Each wall is flat, endless, passes through zero and stands at right angles to its row. A trip goes straight from one point to another. List the walls that it crosses, first one first.

Walls:
(1): -15 -83
(2): -18 68
(3): -12 -9
(4): 0 -28
Trips:
65 -47 to -3 14 => 1, 4, 2
48 19 to 50 43 => none
69 -79 to -8 29 => 1, 4, 2
-9 -21 to -14 -64 => none

Walls:
(1): -6 -75 61 58 -37 21 -33 23 16
(2): -32 -35 -25 60 -37 -35 31 -66 55
(3): -18 16 33 -9 -2 41 63 19 36
Trips:
42 -46 -38 49 26 24 38 3 11 to 58 -39 -19 -57 -8 2 -66 49 35 => 3, 2
37 79 4 -26 54 -29 45 -38 -83 to -10 -5 17 -60 -45 -23 44 -78 6 => 3, 2
27 21 11 76 -36 2 54 55 -30 to -33 -12 48 -51 -12 4 -9 24 5 => 2
55 28 -38 -21 -25 -64 -18 0 50 to 58 60 74 -23 27 -26 -23 9 -36 => 2
-45 -11 19 -1 -25 -40 29 -30 -20 to -1 49 -26 -24 6 12 -23 -1 41 => 1, 2
-32 38 -54 -10 -63 -25 64 -77 -22 to 15 -34 -21 47 -5 -14 26 -79 34 => 3, 1

Walls:
(1): -63 55 60 7 -3 -26 72 3 1 -35 -23 -31 47 -10 -41 32 -62 26 -42 34
(2): -19 -3 33 62 11 52 46 -71 6 68 48 -44 -8 51 -9 11 -42 16 -9 67
(3): -26 68 1 -32 14 -26 51 7 18 103 0 -12 -35 -46 -5 -22 -2 59 14 10
Trips:
-72 32 24 18 -18 -13 -18 34 103 -4 -55 -17 -54 -61 -13 -15 27 -48 -9 -42 to 44 13 42 47 24 -26 -24 -19 42 76 -16 0 5 -36 -16 69 -66 -72 34 -61 => 2, 1
20 6 -13 -70 1 -6 -6 55 30 -62 -12 26 4 22 3 -12 32 29 -14 -5 to -51 -48 -30 15 32 -13 14 -6 -49 -45 18 -23 -3 -50 -18 48 6 -35 26 -35 => 1
-50 39 -3 12 12 15 48 26 -2 64 -6 12 2 12 -26 11 65 7 -39 83 to -26 40 -85 -2 57 21 17 -20 -10 25 -9 -49 75 42 -22 82 56 -44 18 -54 => 3, 1
-1 16 64 43 74 -16 61 98 -53 -70 -2 11 0 -77 -7 3 -35 55 -89 0 to 57 72 -40 9 -14 33 -44 -36 11 1 95 -11 -57 -81 23 -45 19 -2 -2 -17 => 1

Walls:
(1): -6 -36 -9 22 -10 10 -22 60 20 -60 -5 -9 -30 -27 18 -14 -40 -14 -2 -1 16
 71 -36 18 4 -86 3 32 -18 -16 37 -56 -34 18 -24 -39 13 -33 -9 1 -55 -30
 25 -36 16 33 -30 8
(2): -54 32 -13 7 -13 44 0 -55 -26 -10 1 13 -9 -11 59 -6 15 18 -9 -45 -54 4
 41 12 -30 8 -2 25 -45 -35 -38 -57 41 -12 -45 19 49 7 41 -7 -31 2 -28
 -17 26 51 9 -38
(3): 3 13 87 9 -10 -28 16 -55 17 55 2 19 26 29 -33 -32 -30 -71 1 -33 -27 -7
 -25 40 38 -3 -3 -19 -25 11 6 -3 -2 -34 37 -10 -52 -24 76 20 49 69 26
 -25 -16 52 10 -4
(4): -12 -5 -24 17 -38 47 -5 -71 16 13 -2 -8 10 0 -5 -25 48 -39 -29 13 19 -49
 -39 42 51 16 18 17 -18 9 26 52 -16 -3 -11 36 -11 6 20 22 -11 33 0 7 -15
 -37 -61 52
Trips:
8 47 34 5 11 -1 31 39 10 5 12 -18 -36 22 20 -16 -37 -28 31 -25 -37 4 46
 26 8 -2 -6 -3 -8 44 -35 0 16 -38 -20 27 1 100 2 12 9 0 -8 0 -45 55 12
 41 to -5 68 -11 18 24 20 29 -23 -49 10 26 0 -73 -73 31 12 -53 -23 -25 -9 21 -5
 4 -9 -56 40 -22 9 51 -20 36 18 -5 11 31 -34 17 -23 23 -3 -19 -44 -3 36
 33 -13 9 -19 => 3
-18 26 20 -20 -10 17 76 -28 -26 -19 -2 -31 3 7 8 -7 -36 16 38 -47 16 7
 -18 -32 -31 30 -30 6 -47 -64 -63 -17 -20 -4 20 -4 29 -10 56 -85 -29 -10
 -28 42 -12 -13 27 -2 to -7 -38 -30 43 -79 -6 -61 -17 41 28 11 -67 -52 -55 -27 31 -24 37 20 -22
 26 41 -21 -14 -47 -48 19 -13 -31 25 23 1 -10 -9 -15 60 6 -4 -6 -31 -12
 3 34 -11 46 -46 -19 3 => 1, 4, 2
-32 15 59 -11 37 -23 -2 44 -3 60 80 -41 -9 0 -29 24 32 -34 -52 -5 4 -54
 -6 9 -16 -12 -27 30 29 -20 -23 24 4 -14 -29 -8 19 -1 -38 9 31 12 30 7
 42 42 -33 -5 to 10 34 72 -23 35 -38 -36 -18 -96 18 12 -31 -24 79 -22 42 -38 -53 -27 56
 -30 18 -25 -33 -32 -75 17 -1 -2 37 11 -49 15 11 -10 -2 21 44 0 62 6 -7
 0 1 40 58 -10 -22 => 1, 2
-22 -11 -31 1 14 45 -10 -4 -4 -15 0 -11 -27 -6 21 -35 -22 -40 58 -8 -22
 -10 -15 49 1 32 41 -16 -87 -34 22 18 0 20 18 63 9 -18 44 -22 -30 26 -35
 -9 2 -12 -23 -3 to -37 -66 -52 20 58 9 27 -10 -78 -45 -13 46 -28 -22 35 -51 -33 3 -13 -47
 80 -11 57 24 38 9 -9 33 42 -13 31 44 3 -35 39 32 -10 5 -37 -21 -10 25
 17 34 31 33 25 -7 => 3
44 39 -22 1 29 -16 -52 -62 27 10 -23 -7 -35 -30 49 1 21 -7 -73 1 24 4 28
 -2 -7 -75 -24 2 -7 0 27 -10 15 33 21 30 13 22 -45 19 -2 31 -4 -13 -39
 -12 28 7 to -6 -41 -87 44 13 -18 7 -14 -29 16 39 -9 -1 67 -59 -42 32 46 14 14 0 2 35
 4 12 -4 -15 23 -53 9 -2 -7 -73 -32 -35 -1 53 -16 -24 -4 -1 -9 -45 33
 -11 -5 -14 -66 => 1
-10 -7 12 49 -23 -9 -22 -78 35 -62 -50 -40 -6 14 15 -41 6 -15 5 -33 -23
 -11 25 -39 -21 -43 0 -3 -3 56 48 63 -25 -37 42 -19 9 -6 48 17 -22 2 41
 10 -28 10 -14 13 to -28 -15 19 3 -1 -53 -26 -16 44 53 5 24 -6 -18 15 13 -6 16 -36 9 24 35
 -30 42 -13 52 -34 -42 -19 21 -4 -15 13 32 29 76 -50 25 -25 -44 -27 -32
 -17 18 8 -97 3 26 => 1, 3
19 -4 -4 6 47 -6 -2 42 50 109 7 -41 43 -35 66 28 43 -44 -28 10 -1 -64 25
 -28 -27 -20 -48 56 -46 -5 6 64 32 23 -44 5 24 -85 -6 -49 12 54 15 -49
 28 41 -43 32 to -28 6 0 -12 -32 75 14 15 16 -3 -8 -12 -2 -4 -7 41 -52 53 -33 4 3 33 22
 70 -15 48 3 4 57 9 -3 30 23 48 -12 5 -73 -48 -18 -47 5 -14 28 17 38 -17
 27 20 => 3, 2, 4
